Each row is a point. The last column is the point's height on a tilted bowl or saddle (a function of degree 2), plus a little noise. Count its main directions that bend up, bend down and stay straight.

Points (11 x 3)
[[-0.43 -0.52  0.05]
 [-0.57  0.14  0.13]
 [-0.04 -0.93 -0.21]
 [-0.12  0.08  0.56]
 [-0.11 -0.25  0.57]
 [ 0.45 -0.28  0.22]
 [ 0.13 -0.10  0.56]
 [-0.35  0.72 -0.25]
 [ 0.00 -0.33  0.55]
 [ 0.23 -0.56  0.32]
 [ 0.10  0.28  0.35]]
Directions: 0 up, 2 down, 0 straight

Points (17 x 4)
[[-0.30  0.01 -0.03  0.22]
 [ 0.65 -0.50  0.04  0.08]
 [ 0.00  0.47 -0.66 -0.18]
 [-0.34 -0.32 -0.47  0.35]
 [ 0.20 -0.26 -0.42  0.24]
 [-0.15  0.56 -0.58 -0.17]
 [ 0.19  0.42  0.22 -0.17]
 [-0.11 -0.69  0.60 -0.91]
 [-0.56  0.63 -0.18 -0.27]
 [ 0.31  0.34 -0.12  0.04]
 [-0.55 -0.19 -0.15  0.24]
 [-0.37 -0.37 -0.51  0.33]
 [-0.05  0.12  0.31 -0.03]
 [-0.67  0.04  0.60 -0.99]
 [-0.66 -0.33  0.14 -0.24]
 [ 0.01 -0.06  0.09  0.21]
 [ 0.00 -0.39 -0.43  0.25]]
Directions: 0 up, 2 down, 1 straight

Points (18 x 4)
[[ 0.68 -0.55 -0.11  0.10]
 [ 0.40  0.66 -0.45  0.91]
 [ 0.13 -0.12 -0.09  0.16]
 [-0.10 -0.52 -0.19  0.13]
 [ 0.04  0.05  0.47  0.07]
 [-0.42 -0.37  0.26  0.05]
 [ 0.07  0.18  0.12  0.13]
 [ 0.11 -0.69  0.10 -0.30]
 [-0.39  0.08  0.36  0.06]
 [-0.15 -0.57 -0.66  0.76]
 [-0.74  0.14 -0.45  0.14]
 [ 0.11 -0.45 -0.62  0.75]
 [ 0.33 -0.67  0.34 -0.53]
 [-0.23  0.53  0.33  0.06]
 [-0.42  0.59  0.01 -0.17]
 [-0.04 -0.60 -0.34  0.27]
 [-0.32  0.31  0.32  0.04]
 [ 0.01  0.03 -0.34  0.36]]
Directions: 2 up, 1 down, 0 straight

Points (27 x 5)
[[-0.57 -0.31 -0.27 -0.04  0.24]
 [ 0.04 -0.28 -0.36 -0.38  0.16]
 [ 0.92  0.50 -0.19  0.52  0.98]
 [-0.82 -0.26  0.10 -0.07  0.40]
 [-0.35 -0.48 -0.32 -0.34  0.34]
 [-0.01 -0.31  0.13  0.05 -0.02]
 [ 0.95 -0.15 -0.91  0.82  1.33]
 [ 0.23  0.09  0.67  0.27  0.26]
 [ 0.40  0.51 -0.04 -0.48  0.35]
 [-0.41  0.53 -0.02  0.54  0.28]
 [ 0.28 -0.24 -0.54  0.20  0.23]
 [-0.46  0.36 -0.09 -0.11 -0.05]
 [ 0.31 -0.23  0.56  0.59  0.18]
 [-0.83  0.24  0.20 -0.31  0.13]
 [ 0.12 -0.08 -0.21  0.05 -0.01]
 [-0.02  0.68  0.08 -0.20  0.12]
 [ 0.08 -0.45  0.28 -0.10  0.06]
 [ 0.12  0.13  0.23  0.59  0.14]
 [-0.30  0.19 -0.54 -0.03  0.18]
 [ 0.44 -0.02  0.23 -0.39  0.11]
 [ 0.26  0.65 -0.04  0.32  0.41]
 [ 0.06 -0.31 -0.35 -0.36  0.17]
 [-0.82 -0.34 -0.06 -0.13  0.42]
 [ 0.08 -0.19 -0.08 -0.79  0.29]
 [ 0.10  0.06  0.16  0.47  0.04]
 [ 0.09 -0.56 -0.11 -0.02  0.05]
 [-0.01  0.43 -0.17 -0.40  0.07]]
Directions: 3 up, 0 down, 1 straight
